Each point is reached from the start by the listed moves, each made once or not at all, plus a little noise. Is the number of moves made odd or even? Then give how often each move was made.

Moves:
(1): [-10,  38,  43,  42, -37]
(2): [-41,  41,  28,  36,   6]
Start: [-8, 22, -3, -1,  7]
Points:
[-8, 21, -3, -1,  5] -> even (0, 0)
[-24,  59,  40,  34, -31] -> odd (1, 0)

Moves:
(1): [  9,  31,  -3,  16, -17]
(2): [-12,  -4,  26, -16,   2]
(3): [-24,  11,  15,  16, -23]
(4): [ -9,  20, -15,  -1,  23]
Start: [ 2, -3, -2, 14, -1]
Points:
[ -9,  17, -17,  11,  23] -> odd (0, 0, 0, 1)
[-9, 41,  7, 12,  8] -> odd (1, 1, 0, 1)
[-19,  60,  -5,  45, -18] -> odd (1, 0, 1, 1)

Moves:
(1): [ 17, -10,   9,   0,  14, -13,   7, -16,  36]
(2): [  3,  36,  17,   6,   6,  -1,  23,   4, -18]
(3): [  3,  26,  -9, -14,  -8,   3,  -1,  10,   9]
(4): [-18,  -4,  -9,  12,   3, -19,   7,  22,   3]
(5): [ 13,  -7,   0, -14,   9, -17,  -4,  10, -10]
(6): [ 11,  -1,   6,  -5,   2,  11, -13,  12,  -8]
(7): [ -2,  -5,  24,   5,  -5,   1,  -6, -10,  -5]
(8): [  6,  13,  18, -23,  14,  10,  18,  -8,  10]
(9): [-18,   4,   3,   4,   8,   9, -18, -22,   4]
Start: [ -9,  -2,  15,   6,  -8,  12, -15,   5,  -6]
Points:
[  4,   9,  56,  16,  20, -37,  13,  15,   0] -> odd (1, 1, 0, 1, 1, 0, 1, 0, 0)
[  7,  27,  32,  -1,   7,  -5,   5,  19, -34] -> even (0, 1, 0, 0, 1, 0, 0, 0, 0)
[ 14,  60,  52, -36,  34,   2,  11, -18,  25] -> even (1, 1, 1, 0, 1, 0, 0, 1, 1)
[-23,  -4,  60,   4,  26,  -1,  -6, -29,  42] -> odd (1, 0, 0, 1, 0, 0, 1, 1, 1)
[-42,  23,   0,   8,  -4,   5, -26,  15,  10] -> odd (0, 0, 1, 1, 0, 0, 0, 0, 1)
[-27,  18,  58,  33,  19, -11,   0, -17,  14] -> odd (1, 1, 0, 1, 0, 0, 1, 0, 1)

Moves:
(1): [ -8,  -9,   8,  -1,  -1,   0, -14,  18,  -2,  -1,  -2,   0]
(2): [  3,  15,   6,   3, -19,   6,   0, -10,   4,  16,  12,   8]
(3): [ -4,  -7,   2,   7,  -9,   6,   4,   7,  12,  10, -19, -17]
(4): [  4,  13,  -4,  10,   3,   4,   4,   0,  -3,   9,  15, -10]
(5): [-11,  -6,   9, -13,   7,  -2,  -8,  -1,  -9,   3, -16,  -7]
(6): [  5,  -3,  -8,   5,   2,  11, -15, -10,  -1, -10,   6,  -2]
(7): [ -4,  -1,  18,  14,  18,  14,   4, -14,  -2, -12,  15,   6]
(8): [-16,  -2,   5,   3, -11, -10,   1,   4,  -1,  -4, -11,  -2]
(9): [-13,   5, -10,  -7,   2,   5,   6,   5,  15,   2,  12, -10]
(10): [-13,  -2, -34,  11,  27,  23,   8,   9, -15, -10,  -2,   8]
(11): [ -5, -12,  -9,   7,  15,  -4,  -6,  -5,   0,   5,   1,   2]
(12): [  9,  13,  -7,   7,  20,  -2, -18,  -1,   0,  -4,  -9,   4]
Start: [ -7,  12,   4,   7, -11,   2, -12,  -3,   8,   5,  -2,  14]
Points:
[-18,  29,  -1,  38,  12,  37, -19, -37,  22,  15,  60,   9] -> even (0, 1, 0, 1, 0, 1, 1, 0, 1, 0, 1, 0)
[-41,  14,  -9,  41,  53,  38, -50,   0, -24, -24,  -7,  12] -> even (1, 0, 0, 1, 1, 1, 1, 1, 0, 1, 0, 1)
[-52,  -3,  20,  15,  -2,  23, -20, -11,  22,  -6, -15, -17] -> even (0, 0, 1, 0, 1, 1, 1, 1, 1, 0, 0, 0)
[-52,   2,  11,  23,  31,   8, -29,  -8,  23,   5, -30, -11] -> odd (0, 0, 1, 0, 1, 0, 1, 1, 1, 0, 1, 1)
[-34,  18, -27,  38,  48,  47,  -7,   3,  17,  -9,  -5,   5] -> odd (0, 0, 1, 0, 0, 0, 1, 0, 1, 1, 0, 1)
[-19,  12,   0,  59,  28,  19, -40, -22,  14,   0,  -4,  -5] -> odd (0, 0, 1, 1, 0, 1, 1, 1, 0, 0, 1, 1)
[-32,  34,   8,  40,  12,  19, -11,  -2,  30,   8,   1, -14] -> even (0, 0, 1, 1, 0, 0, 1, 1, 1, 0, 0, 1)
[-18,  20, -13,  -2,  20,  14, -46, -11,  12,  -3,  -9,   0] -> even (0, 0, 0, 0, 1, 1, 0, 0, 1, 0, 0, 1)

Moves:
(1): [ -6,   5,   7,  -3,   1,   8,  -1,  -2,  -3,   7, -10,  -2,  -7,  -1,  -6,
  -2,  -1,   1,  -4, -14,  -1,   3]
(2): [-2, -1,  1,  4,  2, 11,  0, 10,  7, -1,  7,  2, 11,  2,  4, -7,  3, -1,
  6, -9, 11, 12]
(3): [  4, -18,   4,   7,   0,  -5, -14, -16, -12,  10,  -3,  -3,   7,  -7,  -2,
   1, -10,  -1,   2,  -3,   7,  -1]
(4): [ -9,  -5,  11,   3,  -1,  13,  -6,  -1,  -2,  -3,  -7,  -5,  14,  13,   5,
  -7,   7,   5,   1,  -7, -11,   1]
(5): [ 1, -5,  3,  1, 11,  6, -7, 10, -2,  1, -2,  0,  2, -3,  9,  1,  0, -2,
  0,  4, -2, -4]
(6): [15, -1,  3, -4, -4,  3,  0,  2,  3, -3,  0, -5,  4,  2, -6, -3,  9,  3,
 -5, -2,  0,  1]
(7): [ -8,  -2,  -2,   3, -11,  -1,  -1,   1,   1,  -2,  -7,  -1,   7,  13,  -5,
   3, -11,   2,   4,   0,  10,  -1]
(8): [ -9,   0,  -7,  -3,   3,  -2, -14,  16,  14,   3, -10,  -3,  -2,   2,   1,
  -6,   6,  -5,  -6,  -6, -13,   0]
(9): [ 7, -6,  1,  1,  7,  4, -7, -5,  5, -2,  0, -9,  1, -3,  3,  3, -2, -2,
 -2, -4,  5,  6]
(10): [ -1,  -3,  -4, -11,  -1,   3, -11,  -8,  -6,  -1,   5,   0,   0,   3,  -4,
  -1,   7,  -7,   1,  -2,   7,  -6]
(11): [  4,  -9,  -3,  -2,   0,   3,   4,   4,   0,  -2,  -4,   0, -11, -11,   6,
  -4,   2,  -4,  -8,  -4,   3,   5]
(12): [  1,  -3,  -3,  -9,   8,   3,   4,   0,   0,   8,   1,   5,   4,   8,   2,
   3,   1,  -3,  -5,   3,  -4, -15]
(13): [  6,  -3,   6,   3,  -2,  -2,   1,   4, -12,   2,  10, -11,   8,  -5,  13,
   1,  -2,   1,  -7,   3,   1, -17]
(14): [  1, -11,   0,   3,   3,   8,   1,  -3,   5,  -1,   3,  -7,   7,   6, -12,
   0,   0,  -6,   4,  -4,  -4,   2]
(15): [-14,  -8,  -1, -11,  12,   4,  -1,   1, -16,  -5,   1,  -1,   6, -16,  14,
   6, -14,  -8, -11,   3,   0,   1]
(16): [ -5,   0,   1,  -3,   4,   4,  -8, -10,   4,   3,  -1,   0,  -3,  -6,  -5,
  -3,   2,   4,  -2,  -8,  -2,  -7]
(17): [ -4,   2,  -8,  -2,  -2,   3,  11,   4, -11, -13, -10,  -4,   7,   5,  -4,
  -1,  11,  -3,   5,  -2,  -4,  -2]
(18): [  2,   4,   8,   1,  -8, -13,  -4,   2,  15,   2,  -5,   2,  -4,   3,   1,
   3,   0,   5,  14,  -1, -11,  -5]
(19): [  7,  15,  -3,  -7,  -5,   7,   1, -11,  -9, -10,  -5,  -4,  -2,  -3,   2,
  -8,  -4,   4,   3,  -7, -11,  -1]
(20): [ -1,   1,  -6,  -1,  -2,   2,   5,   4,  -7,   2,   4,   2,  -4,  -1,  10,
   5,   5,   6,   7,   3, -10,   0]
Start: [ -8, -15,   1,   4, -10,  -1,   4,   3,   6,  13,   1,   0,  -5,  -1,   0,
 -15,   4,  -6,  -6,  -6,   0,  -7]
Points:
[ 11, -30,  -4, -18,   8,  40,  13,   3, -21, -12,   9, -33,  41,  -7,  15,
 -20,   7, -21, -16, -25,  -4, -19] -> odd (0, 1, 0, 0, 0, 1, 0, 0, 1, 0, 0, 1, 1, 1, 1, 0, 1, 0, 1, 0)
[-44, -35,   0, -21,   4,  36, -33, -20, -24,   9, -50, -27,  26,   4,   4,
 -24, -13, -14, -18, -51, -23, -23] -> odd (1, 0, 1, 1, 0, 0, 1, 1, 1, 0, 0, 1, 0, 0, 1, 1, 1, 0, 1, 0)
[-41, -60,  -8,  -8,   9,  45,  -2,  52, -16,   1, -13, -23,  44,  11,  43,
 -21,  11, -24, -15, -23, -22, -23] -> even (0, 1, 0, 1, 1, 0, 1, 1, 0, 0, 1, 1, 1, 1, 1, 0, 1, 0, 0, 1)
[-18, -38,   7, -14,   3,  24, -47, -14,   6,  17, -16, -24,  11, -16,   1,
 -26, -12, -27,   4, -53,  -9,   4] -> even (1, 1, 1, 0, 0, 0, 0, 1, 1, 1, 0, 0, 0, 1, 1, 0, 0, 1, 1, 0)
[  1, -14,  -4, -14, -34,   3, -25,   1,  29,   2, -17, -18,   4,  24, -23,
 -28,  11,  -9,  10, -29, -21, -17] -> odd (0, 0, 0, 0, 0, 1, 1, 1, 0, 1, 0, 0, 0, 1, 0, 0, 0, 1, 1, 0)
[-21, -46,   0, -16, -12,  26, -19, -31, -35,   9, -17, -18,  -1, -18,  -8,
 -20, -27, -26, -13, -38,  11,  -5] -> even (1, 0, 1, 0, 0, 0, 1, 0, 0, 1, 1, 0, 0, 1, 1, 0, 0, 0, 1, 0)
[-18, -30,  -2, -29,  12,  21,  -2,  -4, -36,   9,  -2, -22,  15, -12,  17,
  -4,   3, -28, -28, -19,   6, -36] -> odd (1, 0, 0, 0, 0, 0, 0, 0, 1, 1, 0, 1, 1, 0, 1, 0, 1, 0, 0, 0)
[  2, -14,  12, -22,  -9,  38, -23,  -1,  11,  11,  -2,  -4,  17,  17,  18,
 -31,  34,   9,  15, -33, -31, -30] -> even (0, 1, 0, 1, 1, 1, 0, 0, 0, 1, 0, 1, 0, 0, 0, 1, 0, 1, 1, 1)
[-24, -30,   9, -20, -22,  36, -34,  10,   4,  -1,  -4, -30,  35,  12,  19,
 -31,  11,  -1,   5, -45, -31, -26] -> odd (0, 1, 0, 1, 0, 1, 1, 1, 0, 1, 0, 0, 1, 1, 1, 1, 0, 1, 1, 1)

Moves:
(1): [ 12,   8,   2,  -5,  -2, -10,  13,  -2,  -9,   5,   5,   9, -11,   7,   3,
  -1,  -3,   7,  -7,  -1,   4,   1,   7,  -4]
(2): [  2,   6,  -4,   4,   8,   2,   1,   6,  -2,   4,   6,  -4,  -3,   1,  -1,
  -2,  -7,   5,  -3,  -1,  -3, -12,  -1,   1]
(3): [ 0,  3, -2, -2,  0,  3, -5, -9,  0,  1,  1,  0, -6,  5, -2, -2,  2, -3,
 -3, -2, -3,  0, -2, -3]
(4): [ 3, -2,  0, -3,  3,  3,  4,  1,  7,  1,  4,  3, -2,  3, -2,  7,  7,  5,
 -7,  1,  3,  0,  9,  1]
(5): [  6,   0,  -5,   2,  -1,  -2,  -4,  -2,  -2,   1, -13,  -7, -12,  -4,   7,
  11,   6,   1,   2,  -9,   8,   1,  -4, -10]
(6): [ -5,   1,  -5,   2,  -2,  -6,   5,  -3,  -2,  -5,  12,   1,   4,  -1,   7,
  -4,  -2,  -5,  -8, -10,   0,   0,   0,   1]
(7): [-12,  -1,   4,  -1,   1,   2,   2,  -5,  -4,   2,  10,  12,  -5,  -5,  18,
   0,   8,   0,   2,  -5,   4,   7,  -3,  -9]
(8): [  1,   6,   5,   2, -11,  -5,   4,   5, -11,   2,   6,  -1, -12,  -8,   5,
   4,   2,  -5, -15,   8,  -6,   7,   2,   8]
(9): [ 3, -6,  2,  2, -2, 10, -6, -1, -8,  2,  5,  4,  2, -1, -2,  1, -2, -1,
  2,  1,  1,  3, -5, -3]
(10): [ 2, -1,  0, -7,  3,  3,  9, -6,  1, -6, -2, -3,  6, -5, -8,  9, -6,  2,
  3,  1, -4, -9, -4, -7]
(11): [ -3,  -1, -11,  -5,   0,  -7,  -1,   0,  10,  12,   4,   2,  10,   0, -12,
   1,  -7,   9,   2,  -2,   0,   4,  -6,  -2]
(12): [ -2,  -5, -15,  -2,  -5,   6,   6,  -1,   2,  -4,   4,   3,   0,  -5,   2,
  -5,   0,  -1,   0,   7,   3,  -1,  -1,   9]
(13): [-4, -4,  1,  4, -4,  2,  2, -3,  0,  4, -1, -9,  2, -2, -3,  0, -6,  1,
 -2,  8,  0, -5,  3, -5]
(14): [-4, -1,  2,  1, -3,  5, -5,  0,  8, -9,  3, -5,  3, -4, -6,  3, -2,  2,
  2,  0,  6,  0,  0, -4]
(15): [ 1,  8, -6,  2,  7,  3, -3, -6,  0,  5,  0,  0,  6, -2, -2, -2,  2,  0,
 -2,  5, -3, -7,  5, -6]
(16): [ 3,  4,  0,  3,  5,  2,  3, -8, -1,  3,  2,  0, -2,  4,  1,  2, -3, -8,
 10,  2, -2,  8,  4, 10]
(17): [-4, -7, -7, -6,  3,  0, -6,  4, -3,  2, -6,  6,  0,  5,  3,  4, -2, -5,
  0,  1,  3, -3,  3, -1]
(18): [ -1,  -5,  -8,   1,  -3,  -1,   2,  -4,   7, -10, -12,  -3,   6,   2,  -3,
   9,  -2,   6,   0,   3,   7,   6, -10,   1]
(19): [ 2,  0, -4,  7, -2,  3, -9, -4,  3, -5, -2,  5, -7, -4,  5,  2,  1,  4,
  4, -6, -2, -4,  2,  8]
(20): [  6,   1,  -4, -16,   3, -10,   1,  -5,  -4,   2,   3,   2,   0,  -2,  14,
  -2,  -6,   2, -10,   0,  -6,  -1,  -5,   1]
(21): [ 3,  1,  1, -3,  1, -4,  3, -3,  2,  0,  5, -2,  7, -1, -6,  5,  3,  0,
  1,  4,  3, -6, -8,  4]
(22): [  3,  -2,  -2,  11,   5, -11,  -2,   2,  10,   8,  -6,   4,   3, -11,   3,
  -2,   0,  -1,  -2,   2,   6,   2,  -6,   4]
(23): [  5,   6,  11, -11,   0,   5,   6,   1,   4,   9,  -1,   8,  11,   7,   7,
   8,   5,  -4,   8,  -4,   7,   3, -14,  -2]
(24): [ -8,   6,   1,   0,   6,   5,   3,  -1,  -6,  10,  -2,  -6,   0,  -8, -14,
   5,   2,  -1,  -7,  -6,   9,   3,   6,   9]
Start: [-1, -1, -2,  7,  6,  9, -2, -3,  3,  1, -1,  7, -5, -6, -6,  8,  5, 10,
  3, -5, -6,  1, -4, 12]
Points:
[ 16,  18, -36,  23,   4, -17,  10, -16,  16,   3,   1,   5, -13, -36,  -6,
  37, -12,  35, -18, -15,   9,  -9, -20,  -1] -> even (1, 1, 0, 0, 1, 1, 0, 1, 0, 1, 1, 0, 0, 1, 1, 0, 0, 1, 1, 0, 0, 1, 0, 0)
[  7,  -3,   2,  -6,  16,  11,  13, -16, -15,  16,  25,  38, -17,   5,  11,
  27,  13,   7,   3,  -2,   9,  12,   3,  10] -> odd (1, 0, 0, 1, 0, 0, 1, 0, 1, 0, 0, 0, 0, 0, 0, 1, 1, 0, 0, 0, 1, 0, 0, 0)
[ 13,  24,  14,  -1,  -5,  19,   1, -27, -13,  12,  31,  36, -17, -12,  16,
  24,  21,   9,  -5,  -7,   5,   4, -20,   0] -> even (1, 0, 1, 0, 0, 0, 1, 1, 1, 0, 0, 0, 0, 1, 1, 0, 0, 0, 1, 0, 1, 0, 1, 0)
[ 16,   8, -19,  -6,  30, -10,  11, -14, -13,  31,  27,  23, -11, -10,  -1,
  18,  -4,  13, -43, -17,  10, -12,  -7,  21] -> odd (1, 1, 1, 1, 0, 1, 0, 0, 1, 0, 0, 0, 0, 0, 0, 0, 1, 0, 0, 1, 1, 1, 0, 1)
[-10,   6, -24,   5,  25,  14,  14, -25,   3,  31,  20,  12, -19, -25,  12,
   9,   1,  10, -21,   1,   6,   3,  -1,  29] -> even (0, 1, 1, 1, 0, 0, 1, 0, 0, 0, 0, 1, 1, 0, 0, 1, 0, 0, 0, 1, 0, 1, 0, 1)
[ 15,  -5, -22, -17,   9,   5,  -2, -32,  10,  23,  -7,  38, -12, -20,  30,
  60,   8,  12,  -1, -15,  10,  26, -44,   8] -> odd (0, 0, 1, 1, 1, 0, 1, 1, 1, 1, 1, 0, 0, 0, 0, 1, 1, 1, 1, 1, 0, 1, 1, 0)

Moves:
(1): [ -3,   1,  12, -10,   5,  -4,   8,   1,  -7, -14,  -1,  -2,  -3,   0,   1,
   6,   0,  11,   0,   3,  -7,   2, -25,   7]
(2): [12,  4,  3, -3,  6, -3, -7,  2, -2,  2,  0, -7,  2, -1, -8, -5,  5, -3,
 -6,  0, -3, -7,  0, -5]
(3): [-11,  -2,  -8,   0,  -4,   0,  -2,   1,  -8,   6,   1,  11,  -4,  -7,  -2,
   1,   1,  -7,  -4,   6,   9,   0, -18,   1]
(4): [-10,  11,   7,  11,  -3,  -6,   2,  -4,   0,   5,   1,  11,  -3,   3,   2,
   7,  15,   7,  -2,   2,  -5,  -3,   3,   5]
(5): [ -1,   9,  -4,   8,  -4,   4,   3,   5,   4,   4,  -4,   6,  -5,  -3,   5,
   1,   5,   2,   3, -12,   2,  -6,  -2,   1]
(6): [ -6,   4,   0,  -2, -15,   8,   6,   4,   0,  -7,   1,  -2,   3,   6,   3,
   4,   1, -16,  -2,   2,   0,  -9,   2,   0]
(7): [ 3,  7, -6, -6, -3, -5, 10, -9, -1, -6, -2,  2, -1, -1, -9,  2,  4,  4,
 18,  0,  0, -1,  6,  8]
(8): [ 4, -2, -3, -5,  1,  5, -9,  5, -2, -1, -2,  5,  3, -5, -3,  5, -3,  0,
  9,  5,  5,  6,  6,  5]
(9): [ 5,  1,  4,  2, -1,  3, -4, -4, -5, -1, -1, -1,  7,  6,  2,  2,  3,  4,
  6, -6, -3, -5,  5, -3]
(10): [  9, -14,   6,  22,  -9,   2,  -8,   3,   1,  -3,  -3,   6,   9,   4,  -1,
  -8,   5,  -1,   8,   0,  -8,  -4,   0,  15]
(11): [ -5,   0,  -3,   2,  -2,   1,   2,   9,   2,   8,  -3,  -7, -11,  -5,  -7,
   1,  -1,   7,   2,  -5,   6,  -5,  -3,   1]
(12): [ 12,   8,   2,  -6,  -8,  10,  11,   4,   2,   1,  22,   8,   3, -10,   5,
 -10,   4,   5,   3,   5,  -8,  -5,   4,   2]
(13): [ -1,  10,   8,  -4, -10,  -3, -10,  -2, -11,   6,  -5,  -4, -15,   2,   5,
 -10,   4,  -7,   1,  10,   0,  -5,  -1,   7]
(14): [  1,  -4,   4,   1,  -3,   5,  -5,   2,  -3,   1,   2,   2,   6,   1,   6,
   1, -11,   2,  -8,   1,   1,  -8,  -1,   7]
(15): [  6,  -2,  -8,  -3,  -5,  -1,  -7,  -3,  -3,  -7,  -2,  11,  -1,   6, -10,
  -2,   1,   4,  -8,  -1,   1,   5,  -3,  -6]
(16): [-11,  -3,   9,  -2,   1,  -4,  -2,   0,   4,   9,   2,   5,  -8,  -4,   1,
   0,  -6,  -6,   6,   9,  -1,   7,  -7,  -6]
(17): [ -8,  12,   5,   1,   5,  10,  -6, -11,  -3,   2,  -6,  -4,  -9,  -6,   3,
  -8,  -7,   9, -14,   2,  16,  -1,  10,  -3]
(18): [  7,  -3,  -2,   4,   5,   0,  -1,  -1, -13, -12,   1,  19,   2,  -2,   9,
   6,  -8,  -1,   9,   0,   6,  -1,  19,  12]
(19): [-3,  6,  0,  1, 12, -8,  5,  5, -9,  2, -4,  0,  9,  4,  0, -6, -3, -8,
 -4, -3,  7,  4, -8,  1]
(20): [  6,   8,   0,   5,   7,  -1,   4,  -3,  -1,  -2,   9,  -9, -16,  10,   3,
   1,  -3,  -4,  -4,   1,   2,  12,  -3,  -6]
(21): [  5,  -9,   0,   1,  -6,  -4,   2, -16,  -3,  -5,  -1, -10, -10,  12, -16,
  -6,   9, -10,  -4, -11,   0,   8,   5,  16]
(22): [-11,   7,  -2,  -3,   4,  -6,   3,   3,   0,   6,  11,   0,  -4,  -9,  -1,
 -10, -10,  -1,  -3,  -4,  -3,   1,  -5,   1]
(23): [-3,  6,  3, -2,  3, -5,  2, -3,  2,  0,  5, -4, -1,  1, -1, -5,  7, -4,
  0, -1,  8,  1,  1, -3]
(24): [-5, -7, -1,  0,  4,  0,  0,  3,  0,  4,  3,  2, -2,  7,  2, -5, -3, -1,
  1, -3, -6, -6,  7,  8]
Start: [ -3,   1,  -4,   6,  -6,   1,  11,   8,  -6,   9,   3,  -2,  -4,  -3,  10,
  -1,  -4,   2,   9,  -3,  -5,   4,   3, -10]
Points:
[-14,  29,  -5, -13, -37,  -4,  21,   5, -37,  24,  29,  24, -31,   3,  -8,
 -45,  -3, -40,   2,  -5,  -4, -19, -19,  25] -> even (0, 1, 1, 0, 1, 1, 1, 0, 0, 0, 0, 1, 1, 1, 1, 1, 0, 0, 1, 0, 1, 1, 0, 1)
[ -1,  16,  15,   4, -22,  15,  19,   1, -43,  -6,  33,  15, -42, -19,  -3,
 -20, -26,  -8,  19,  10,  11,  -1,  -8,  45] -> even (1, 1, 1, 0, 0, 1, 1, 1, 0, 1, 1, 1, 0, 1, 0, 1, 1, 1, 0, 1, 1, 1, 0, 0)
[-25,  20,  16,  32,  -2, -14,  20,  26, -36,  16,  16,  -1, -20,  15,   5,
 -13,   4,  -9,   0, -11, -15, -17, -43,  15] -> even (1, 1, 1, 1, 0, 1, 0, 0, 1, 1, 1, 0, 0, 0, 0, 0, 0, 0, 1, 1, 0, 1, 0, 1)
[-19,   3,   7,   7, -25,   9,  14,  16,  -6,  18,   2,  -8, -14,   0,   9,
   5,  -8,  -9,  22,  -2,  -4,  -9,   0, -19] -> even (0, 0, 0, 0, 0, 1, 0, 0, 1, 0, 1, 0, 0, 0, 0, 1, 0, 0, 0, 0, 0, 0, 0, 0)
[-13,   4,  -6,  38,  -9,  -6,  -7,  -8, -44,   5, -10,  35, -20,   2, -17,
 -17,  12,  -2,   2, -10,  41,  15,  14,  34] -> odd (0, 0, 1, 1, 0, 0, 0, 1, 0, 1, 1, 0, 0, 0, 1, 0, 1, 1, 1, 0, 1, 0, 1, 0)
[-34,  19,  23, -18, -23,   2,   6, -10, -40,  26,  30,   6, -57,  -8,   0,
 -46, -14,   9, -11,   2,   8,  -7, -27,  21] -> even (1, 0, 1, 0, 0, 0, 0, 0, 1, 0, 1, 1, 1, 1, 1, 1, 1, 0, 0, 0, 1, 1, 1, 1)
[ 13,  37,  15,  10, -15,  -8,  13,   7, -50,  -3,  32,  38, -33, -20,  11,
 -16,  10,   5,  38,  24, -16,  -1, -13,  43] -> even (1, 1, 1, 1, 0, 0, 1, 1, 0, 1, 0, 1, 1, 0, 0, 0, 0, 1, 0, 1, 0, 1, 0, 0)
[-24,  27,  -5, -19, -29,   0,  16,  18, -22,  39,  27,  19, -41, -42,   0,
 -21, -12,  -2,  41,  22,   4,   1, -15,   8] -> even (0, 0, 1, 0, 0, 0, 1, 1, 0, 0, 1, 1, 1, 0, 0, 1, 0, 0, 0, 0, 0, 1, 0, 0)
[ -9,  42,  32,  36, -21, -11,  18,   9, -32,   1,   1,  -1, -21,  29,  28,
 -11,  30, -14,  13,  -7,  -8,  -9, -26,  15] -> even (1, 0, 0, 1, 1, 1, 0, 0, 1, 1, 0, 0, 1, 0, 0, 0, 0, 0, 1, 1, 0, 0, 1, 0)
[-25,  28, -14,  29,  -3, -12,   5,   2, -42,  10,  -1,  47, -16, -19, -11,
 -18,  -4,  11,  21,  -3,  38,   6,   9,  28] -> even (0, 0, 1, 1, 0, 0, 1, 1, 0, 1, 1, 0, 0, 0, 1, 0, 1, 1, 1, 0, 0, 1, 1, 0)
[  2,  52,   2,  -9,   8,  -4,  -1,  -1, -46,  -2,   6,   5, -60,  -3,   1,
 -22, -10,  21,  22, -15,  19,  -6,  13,  16] -> odd (1, 1, 0, 0, 1, 0, 1, 1, 1, 0, 1, 0, 1, 0, 1, 0, 1, 1, 0, 1, 0, 1, 1, 1)
